Every row gives one point. Each copy is the shape, with its points in the same order, turned, moved and blurred by noise. Say if it was mirrored as well.
(in the rows, 128 means zero)

Shape (6 x 2):
[[ 92  87]
 [126 156]
 [147 136]
 [115  83]
 [110 147]
 [176 189]]
Copy 1 (6 x 2):
[[ 75 106]
 [151 127]
 [154  94]
 [ 92  80]
 [136 127]
 [206 114]]
Copy 1 is: only turned
Copy 2 (6 x 2):
[[ 70 110]
 [147 156]
 [149 124]
 [104 100]
 [123 149]
 [203 150]]
Copy 2 is: only turned
Copy 3 (6 x 2):
[[174 113]
 [103 144]
 [ 98 116]
 [159  96]
 [119 147]
 [ 44 137]]
Copy 3 is: mirrored
Copy 4 (6 x 2):
[[125 183]
 [118 106]
 [144 111]
 [144 175]
 [109 118]
 [144  50]]
Copy 4 is: mirrored

Shape (8 x 3):
[[ 65 142 152]
 [163  94 129]
 [191  88 100]
 [142  77 134]
 [140 114 135]
 [105 158 163]
 [ 88 181 107]
 [ 92 140 117]]
Copy 1 (8 x 3):
[[ 69 101 167]
 [130 175 112]
 [162 181  83]
 [100 175 108]
 [121 149 132]
 [102 118 183]
 [118  69 156]
 [100 100 136]]
Copy 1 is: mirrored
Copy 2 (8 x 3):
[[ 64 153 114]
 [117  67 154]
 [150  41 146]
 [ 88  63 146]
 [109  95 143]
 [ 94 156 145]
 [121 166  94]
 [ 96 132 100]]
Copy 2 is: only turned
Copy 3 (8 x 3):
[[ 89 166 157]
 [147  84 126]
 [177  68 113]
 [126  78 145]
 [122 110 122]
 [ 92 157 118]
 [126 199 115]
 [120 162 145]]
Copy 3 is: mirrored

Shape (10 x 4):
[[ 92  95  97 130]
 [100 121  96 159]
 [119 163 165 156]
 [112 191 174 162]
 [184 102 113 103]
 [115 112 145  88]
 [117 171 132 191]
 [124 126 149 162]
 [ 91 153  97 154]
 [175 201 123  84]]
Copy 1 (10 x 4):
[[119  96 113 159]
 [115 137 112 174]
 [ 78 170 159 130]
 [ 70 186 182 138]
 [170 131 123  85]
 [110  95 155 108]
 [ 91 199 139 167]
 [ 89 157 125 127]
 [111 145 143 187]
 [173 165 213 110]]
Copy 1 is: mirrored
Copy 2 (10 x 4):
[[ 83 147 145 108]
 [ 98 170 144 129]
 [140 130 136 188]
 [150 119 114 211]
 [170 114 158  80]
 [116  87 151 118]
 [133 172 135 189]
 [136 129 167 152]
 [ 98 165 123 150]
 [186 117  67 117]]
Copy 2 is: mirrored
Copy 3 (10 x 4):
[[148  87  84 114]
 [138  97  89 142]
 [167 140 151 162]
 [173 169 142 188]
 [105 102 169  82]
 [167 131 131  77]
 [135 123 135 198]
 [161 106 141 147]
 [127 119  85 161]
 [ 90 195 158 106]]
Copy 3 is: mirrored

Shape (12 x 6):
[[ 91 184 104 123 116 142]
 [149  92  94 147 168 109]
 [171 110  88 130 179 169]
 [180  41  76 107 182  97]
 [142 163 144 101 130 144]
 [174  55 103 130 181  94]
 [176 119 113 116 165  97]
 [141 167 126 141 107 154]
 [104 190 155 160 154 140]
 [113 153 149 137 116 154]
 [112 144 152 126  99 178]
 [170 144  98 178 129 124]]
Copy 1 (12 x 6):
[[118 184 114 169 109 146]
 [173  90  85 159 141  96]
 [172 117 104 162 201 112]
 [210  79  55 121 168  63]
 [134 162 151 133 136 114]
 [191  66  83 127 153  68]
 [180 116 122 144 136  70]
 [147 155 152 158 126 155]
 [ 88 133 158 189 116 125]
 [113 139 141 140 122 153]
 [114 149 141 123 137 172]
 [188 110 138 187 124 136]]
Copy 1 is: only turned
Copy 2 (12 x 6):
[[ 87 220 123 115 111 103]
 [126 120  72 135 151 123]
 [159 157  50 139 135 155]
 [161  92  30 112 180  96]
 [137 176 147 123 127 131]
 [142  81  57 111 176 103]
 [149 120 102 132 166 112]
 [127 185 119 142  92 119]
 [ 82 183 160 154 120 156]
 [106 173 141 117  87 134]
 [118 180 138  97  69 147]
 [124 150 104 183 111 101]]
Copy 2 is: only turned
Copy 3 (12 x 6):
[[ 93  76 157 126 166 106]
 [146 132  57 113 154 104]
 [150 114  69 136 159 166]
 [168 146  16  62 142 130]
 [131 119 158 120 133 136]
 [164 160  34  89 141 113]
 [178 133  94  97 144 112]
 [122  88 145 151 123 119]
 [112 129 166 173 171  96]
 [ 94 118 147 150 126 116]
 [ 79 110 154 146 110 136]
 [157  89  90 163 130  93]]
Copy 3 is: mirrored
Copy 4 (12 x 6):
[[ 91 120 114 127  72 144]
 [186 139  78 124 144 134]
 [200 149 102  91 115 175]
 [230 137  64  81 172 103]
 [116 147 152  96 103 135]
 [215 150  85 107 174 112]
 [166 171  97 100 151 118]
 [103 129 140 113 113 175]
 [114 156 146 169  78 152]
 [119 112 152 132 103 149]
 [122  98 171 115  99 161]
 [134 148  94 134 153 182]]
Copy 4 is: mirrored

Shape (11 x 8):
[[175 167 154 108 205 165 150  79]
 [143 139 107 127 140 129 115 170]
 [117 150 120 148 161 115 158 116]
 [168  89 100 109 116 136 131 142]
 [114 156 126 129 128 134 141 120]
 [142 132  95 154 112 112 154 128]
 [139 119 142 160 129 148 145 161]
 [115 140 122 138 101 104  95 135]
 [137  96 133 124 131 117  83 119]
 [ 98 121 119 120 126 106 134 110]
 [142 133 189 122 145 108 122 137]]
Copy 1 (11 x 8):
[[140 137 152 141 249 166 127 116]
 [139 142 155 151 121 126 126 159]
 [ 90 126 125 177 171 125 138 135]
 [172 109 132 140 115 139 155 123]
 [ 93 135 140 148 145 134 128 113]
 [115 136 109 179 119 144 147 124]
 [123 147 110 123 135 135 151 164]
 [108 132 123 148 103 109  90 122]
 [151  94 115 132 131 119  93 129]
 [ 99  95 126 156 135 103 124 108]
 [133 149 112 115 177  85 116 130]]
Copy 1 is: mirrored
Copy 2 (11 x 8):
[[115 195  77  93 178 185 177 176]
 [158 109 111 120 156 132 104 159]
 [137 129 105 123 163 137 167 113]
 [137 105 121  70 112 130 113 151]
 [138 145 123 117 173 134 138 113]
 [157 118  96 104 138 117 132  98]
 [171 113 123 117 131 172 133 130]
 [150 135 134 145 135  99 100 125]
 [112 138 130 136 102 120 126 165]
 [115 120 143 127 143 106 151 117]
 [163 159 154 146 142 143 156 172]]
Copy 2 is: mirrored

Shape (12 x 8):
[[103 174 123 186 127  98  95  89]
 [128 100 140 150 139 195 168 131]
 [103 136 148 167 178  75  87 103]
 [166 119  79 164 117 135 147 124]
 [139 110  95 133 112 139 138 181]
 [101 131 157 116  97 147 159 120]
 [ 72 120  74 189 205  84 157  77]
 [124  66 116 127 112 183 144 101]
 [113 112 173 176 107 107 140 117]
 [149 141  73 143 134 135 118 124]
 [103 187 137 200 176  88  97  82]
 [182 129 131 110 107 132 154 132]]
Copy 1 (12 x 8):
[[ 73 183  92 149 170 143  52 136]
 [125 122 135 150 108 194 156 163]
 [ 57 148 107 139 176 101  82 150]
 [168 158  79 124 156 165 119 171]
 [165 142 116 112  96 134 117 168]
 [121 157 154 128 101 172 118 115]
 [ 52 105  38  97 181 167  98 142]
 [146 109 101 176 106 178 137 132]
 [ 80 189 107 153 120 145 138 140]
 [161 139 100 130 161 152  77 171]
 [ 42 168 101 138 204 147  53 162]
 [183 161 151 115 152 143 144 140]]
Copy 1 is: only turned
Copy 2 (12 x 8):
[[ 91 151 192 122 129 144 104 109]
 [195 116 102 153  98 125 132  90]
 [ 90 100 181 102 143 110  83  74]
 [125 150 103 119 111 140 174  79]
 [144  99  85 101 122 135 169 122]
 [163 133 121 147 121  92 118 147]
 [ 59  93 159 192 147 127 117  37]
 [153 125  81 154  55 106 128  98]
 [148 123 180 128 105  83 137 115]
 [111 142 100 103 127 152 139  90]
 [ 93 139 212 128 157 149  83  70]
 [157 167  85  96 130  90 148 101]]
Copy 2 is: mirrored
Copy 3 (12 x 8):
[[111 186 108 126 110 109  65 159]
 [111 122 146 208 142 147 143 109]
 [128 148 132 112 140  57  75 152]
 [124 121  69 186 103 135 132 146]
 [141 129  97 159 130 143 183 154]
 [114 131 153 134 127 178 124 118]
 [ 55 122  69 146 186  73  60 148]
 [ 90 113 127 176 112 139 164  78]
 [103 125 167 141 101 126 108 167]
 [138 152  58 161 122 122 126 131]
 [122 184 115 139 138  76  32 161]
 [171  99 108 154 102 162 134 126]]
Copy 3 is: mirrored
Copy 4 (12 x 8):
[[105 161  70 141 106  91 141 148]
 [125 140 173 147  64 193 173 150]
 [100 143 108 132 152  89 170 132]
 [177 133 102 127  88 179 144 126]
 [147 101 134 145 113 202 110 125]
 [ 81 137 154 136  66 159 120 115]
 [ 94 165  51 132 141 147 237 111]
 [135  89 156 112  46 170 178 122]
 [108 148 148 175  91 115 145 108]
 [154 127  95 106 107 167 135 142]
 [ 96 193  71 128 134  81 166 163]
 [157 143 156 100  92 168 106 110]]
Copy 4 is: mirrored

Shape (13 x 9):
[[106 145 123 155  82 124 102 155 148]
 [154 100 167 117 186 109 115 121 150]
 [145 139  93 108 141 106 113 120 128]
 [128 101 106 158 161 228 100 107  24]
 [143 100 145 134 109 136 167 119 102]
 [ 85 120 141 119 106 123 168 113 126]
 [125 123 170  99 219 114 107 121 138]
 [121 112 130 118 113 170 149 113 145]
 [106 109 134 130 116  98  38 117 143]
 [ 96 131 124 110  76  92 172 113 135]
 [143 155 170 127  80 113 105 110 126]
 [ 90 108 110 105 142 107 157 181 146]
 [154 127 156 214 140 169 164  97 127]]
Copy 1 (13 x 9):
[[128 147 155 138  81 135 106 137 158]
 [117  60 144 145 165 152 171 153 105]
 [114 110 102 139 154 120 113 133 123]
 [241  89 161 117 143  92 104  45  76]
 [143 109 130 118  97 106 179 102  99]
 [ 94 126 148 101 107 115 169 105 133]
 [119  64 170 121 208 151 155 150 114]
 [126  98 129 113 101 147 152  81 131]
 [ 97  80 166 148 118 128  63 162 119]
 [ 78 143 120 109  90 101 152 120 137]
 [103 143 157 160  95 150 125 134  88]
 [127 109 114  83 134 120 161 162 169]
 [172 104 157 200 109 121 194  68 129]]
Copy 1 is: mirrored
Copy 2 (13 x 9):
[[ 93 121 102 168 111 113  82 137 154]
 [131 131 179 101 144 150 156 153 163]
 [141 137 125 100 130  90 119 121 142]
 [183 171  52 103 173 223  91  94 104]
 [134  81 127 109 128 159 102 139 101]
 [ 87  74  98 115 121 136 132 133 113]
 [108 163 165  87 157 148 183 143 155]
 [131 102  95 111  93 155 125 152 132]
 [ 97 133 134 136 128 129 103  85 215]
 [ 86  56 108 116 104  97 116 123 110]
 [ 99 119 159 148  84 137  97  99 124]
 [ 83 103 100  91 153  98 115 185 146]
 [173 104 123 188 138 184 138 154  96]]
Copy 2 is: only turned
Copy 3 (13 x 9):
[[139 114 113 123 137 155  91 166 137]
 [145  87 135 161 128 114 190  81 132]
 [107 102 111 123 111 102 119  92 145]
 [123 120 116  84  32  83 156 139   7]
 [162 158 127 124 141  87 137 115  93]
 [120 164 132 118 167 134 126 110 104]
 [107  85 162 159 116 129 201  81 130]
 [155 130 113  88 143 131 133  97  97]
 [114  60 104 176 121 157  96 124 106]
 [120 167 121 125 182 121  87 104 131]
 [162 123 153 153 126 131  79 113 120]
 [ 91 117 119 105 185 109 161 138 142]
 [196 185 106 126  80 136 177 127 108]]
Copy 3 is: mirrored
Copy 4 (13 x 9):
[[123 119 147 136 122 170  98 150 131]
 [143  91 145  73 161 111 178  97 137]
 [110 127 128 117 157  91 112 106 137]
 [ 92  72  91 207 214 147 155  89  27]
 [ 93 115  85 150 127 147 176 109 127]
 [ 74 120 142 152 130 146 176 136 156]
 [141  96 175  86 188  98 189  98 126]
 [ 87 123 123 143 166 175 163 108 144]
 [ 95  91 180  85 136 143  93 119  92]
 [ 62 137 134 145  97 134 151 148 168]
 [120 157 154 129  99 150 139  97 110]
 [103 108 125 119 164 125 150 184 171]
 [153  72 107 178 137 177 166  58 147]]
Copy 4 is: only turned

Shape (17 x 11):
[[ 86 150 162 100  74 165 124 102 115  88  68]
 [152 156 146 103  79 155  87 100 112 112 140]
 [199 177 124 120 180 102 143 107 135 153 182]
 [158 157  77 135 140 113 145 119  74 146 131]
 [123 139 113  79 121  53 166 166 122 190 150]
 [115 120 170 138  93 150 109  88  79  92  88]
 [167 146 153 134  85 165 101  85 119 143  59]
 [118 127 141 136 134 139  63 117  78 129 103]
 [128 173 135 138  71 118 111  88 162 142 136]
 [158 110  83 146 127 116 109 142  67  79 118]
 [172 112 135  76 105  48 167 152 140 159 147]
 [143 144 114 157 154  81 108 146 101  88  90]
 [194 162  91  94 164 107 140 184 168 177 177]
 [123 140 183 127  99 141 133 115 116 131 119]
 [197 205 114  57 152  93 112  98 147 161 154]
 [192 194 111 135 151 105 131 171  76 122 140]
 [145 122  99  85 154  95 174 140 147 146 147]]
Copy 1 (17 x 11):
[[104 119 180 137 135 160  92  77  96 119  54]
 [127 121 126 128 104 174  88 151  87 114  83]
 [130 162  86 106  64  70 135 190  85 137 154]
 [113  97 103 172  66  73 125 142 107 148 112]
 [ 67  66 151  83  63  64 131 166 142 103 145]
 [146 100 161 148 117 165 120  80  65 122  73]
 [173 141 189 158  86 141  84 126  99 127  64]
 [171  77 134 142 139 131  94 123  85 122 111]
 [103 150 172 138  78 163  93 138 106 129 144]
 [144  76  79 196 101 118 143 117 112  90  97]
 [ 99  94 147  77  38  85 152 157 139  63 122]
 [138 103 116 174 111  78 119  97  94  76 139]
 [109 141 110 110  89  54 126 236 143 104 145]
 [121 118 179 115 115 142 127 126  74 112  98]
 [122 163  93  76  48  80  66 179 113 125 125]
 [110 111  88 174  81  58 117 174  64  94 116]
 [106 120 122  97  88  67 154 153 155 114 125]]
Copy 1 is: only turned
Copy 2 (17 x 11):
[[133 122 164  85 104 169 174 168  68 127  96]
 [173 142 167  99 122 173 133 112 131 129 130]
 [131 158 111 143 200 100 113  67 153 122 180]
 [145 171  86 121 132  92 110  73 108 137 114]
 [113  98  74 141 120  93  81 119 123 199 172]
 [160 137 177 123 109 144 138 146  72  99  77]
 [187 143 119 124 152 196 154 136  89 117  87]
 [138 145 152 127 125 143 103 122 130 115  50]
 [132 139 131 147 108 194 150 107 121 124 162]
 [165 175 113  95  95  85  95 122 125  88  95]
 [153  95  89 135 134  98  68 144 121 160 200]
 [116 188 102 128 122 103  95 155 116  91 103]
 [135 132  55 123 172  97 115 101 208 166 182]
 [149 119 160 146 129 135 149 142 105 135 122]
 [121 148 104  93 207 162  89  81 147 157 188]
 [148 213 108 116 155  83 103 116 149 153 132]
 [118  96  74 107 148  83 113 111 129 136 169]]
Copy 2 is: mirrored

Shape (16 x 12):
[[111 123  87 102 112 110 128 110 110 151 108 118]
 [149 150 135 148  98 161 120  90 174 143  72  88]
 [123 102 133 100 173 144 116 158  98 170 116 129]
 [134 109 118 172 125 122 138 143  98 167  84  94]
 [100 149 107 131  96 124 158 143 118 157 117 128]
 [164 157  78 167 159 112 160 118  95 127 125 134]
 [ 93 128 179 130 135 158  89 116  79 107 212 187]
 [117  71  66 148 107 103 106 146 124 100 109 111]
 [108 133 202  56 120 143 164 123  73  59 186 166]
 [135  86 176  97 100 197 152 130  97 101 211 183]
 [102 137  54 127 154 146 172  72 122 124 120  97]
 [159 116  63 124 107  97 142  82  96 140 123 156]
 [107 117 133  89 131 176 117 130  72  55 162 236]
 [135 155 137 122  91 166 137 175 134 152 139 117]
 [137 123 109 110 142  88 146 153 158 141 143 140]
 [ 79  94 119 146 156 107 164 122 122 150  96 166]]
Copy 1 (16 x 12):
[[112  87 143 142 127 136 126  63 108 136 106 141]
 [114 108 143 158 143 135  44  79 189 121  77 154]
 [126  71 153 102 199 119 112  98 106 147 148 131]
 [ 83  93 147 147 169 112 100 135 119 123  92 149]
 [105 121 144 115 118 146 122 105 139 148 106 144]
 [ 93 135  78 174 179 136 116 104 106 118 128 145]
 [171 134 172  94 150 161  80 110  77  71 225 140]
 [ 94  26 130 147 112 126 130 120 116  80 114 170]
 [192 155 143  51 157 180 118 101  86  50 153  64]
 [167 141 139  17 142 122  68  97  84  55 163 132]
 [ 51 105 110 151 144 133 121  34 146 102 139 112]
 [119 116 102 156 129 112 131  57  75  98 107 167]
 [175 119 124  58 162 203 131  73  80  37 180 171]
 [128 121 126  77 133 144  73 122 136 165 118 143]
 [163 101 108 133 140  99 139  98 136 136 138 138]
 [107 115 167 133 176 105 167  96 145  98 142 161]]
Copy 1 is: mirrored
Copy 2 (16 x 12):
[[112 156  97 112 126 115 134 100 106 132 124 123]
 [176 135 123 158 124 197 115 121  98 116 124 134]
 [ 68 132 148 136 140 122 142 141 151 155 105 119]
 [108 153 121 176 121 119 141 130  99 114  67 127]
 [131 190  96 130 124 121 156 145 120 117 125 126]
 [116 168 100 169 195  97 119 108 125  76 110 131]
 [ 82 134 160 146 113  80 166 136 195  88 228 148]
 [ 90 114  60 148 103  84 100 133  89 108 113 119]
 [113 114 125  85 124  97 200 130 229  62 194  78]
 [141 107 117 150 109  73 174 147 246 128 196 111]
 [109 175  61 164 163 146 127  61 120 122 145  96]
 [140 142  74 122 162  79 138  80 111 117 121 152]
 [ 77 106  77 103 131  89 147 136 239  83 202 166]
 [153 178 132 137 112 125 120 179 159 120 130 114]
 [118 144 102 120 173  96 141 167 102 136 142  99]
 [ 71 146  80 154 153 126 201 135 116 129 126 141]]
Copy 2 is: mirrored
